Rows are points. A path goes straight from each point to the next, and from the last back to the first. The post is the endless flat space through its rows: a point in 2 columns, a line in 3, a plane in 4, and so on, so that a path can go around it. Count how often the path circles the post. Going back the other way cancels.

Post (1 x 2):
[[ 0.7 -1.8]]
Path (13 x 2):
[[-3.4  0.2]
 [-1.9 -4.3]
 [ 2.7 -7.9]
 [ 4.0 -3.4]
 [ 4.8  0.2]
 [ 2.1  0.5]
 [ 2.1  3.0]
 [-3.2  4.1]
 [-6.2 -4.1]
 [ 0.2 -8.6]
 [ 4.7 -4.0]
 [ 4.4  0.0]
 [ 0.5  6.1]]
Times around: 2

Post (8 x 9):
[[-2.4 -4.3  2.1 -0.6 -2.0 -1.9 -0.2 -3.0  3.9]
 [ 2.3  1.5 -1.1  6.2 -4.3 -0.8  3.4 -3.7  2.2]
 [-2.6 -1.4 -0.2  5.1 -3.2  1.4  1.6  2.8 -1.1]
 [-3.3 -2.0 -0.4  8.3  2.1 -6.6 -3.3 -2.6  0.0]
 [ 2.8  2.0  6.4 11.0  2.1  2.1 -2.4  1.6  2.4]
 [ 0.7  0.6  6.4 -5.6  3.7  2.5  8.5 -1.3 -3.7]
 [ 6.8  1.1  7.2 -5.7  7.0  5.2 11.0  7.8  1.9]
 [-2.5 -0.2 -3.0 -2.8  1.8  3.5  4.5 -4.2  0.5]]
Path (13 x 9):
[[ 3.5 -1.0 -0.5  3.7  4.8  1.0  5.1  2.1  5.2]
 [-0.9 -8.2  8.4  4.5  1.0 -0.7 -6.9 -3.9 10.6]
 [ 2.3 -3.8 -1.8  1.2  2.4 -0.6  2.0 -1.7 -2.6]
 [ 1.8  1.5 -1.0  1.3 -4.6  4.5 -1.5  0.9 -2.7]
 [-5.5 -0.5 -1.4  0.7 -1.5 -4.7  3.2  5.1 -4.3]
 [-0.3  0.9  3.3 -1.4  0.1 -7.2  2.5  5.3  0.8]
 [ 4.0  4.4  4.7  1.0  2.0  4.5  2.3 -9.6 -0.4]
 [ 3.6 -4.0  2.6  3.8 -0.5  0.2  4.1  0.5 -4.2]
 [-5.9  2.2  2.3  2.1  2.5  4.9 -2.3 -4.0 -7.2]
 [ 1.9  3.7  7.0 -2.5 -2.6  2.7  5.0 -1.0  3.1]
 [-3.0  0.2  7.9  3.5  0.7  5.1  2.1 -2.5  1.4]
 [ 1.4 -4.6  3.5  4.7  2.5  0.5  6.6 -4.5  0.7]
 [-0.5 -3.1 -1.4  2.1  5.1  2.2  4.8  6.8 -2.6]]
Times around: 1
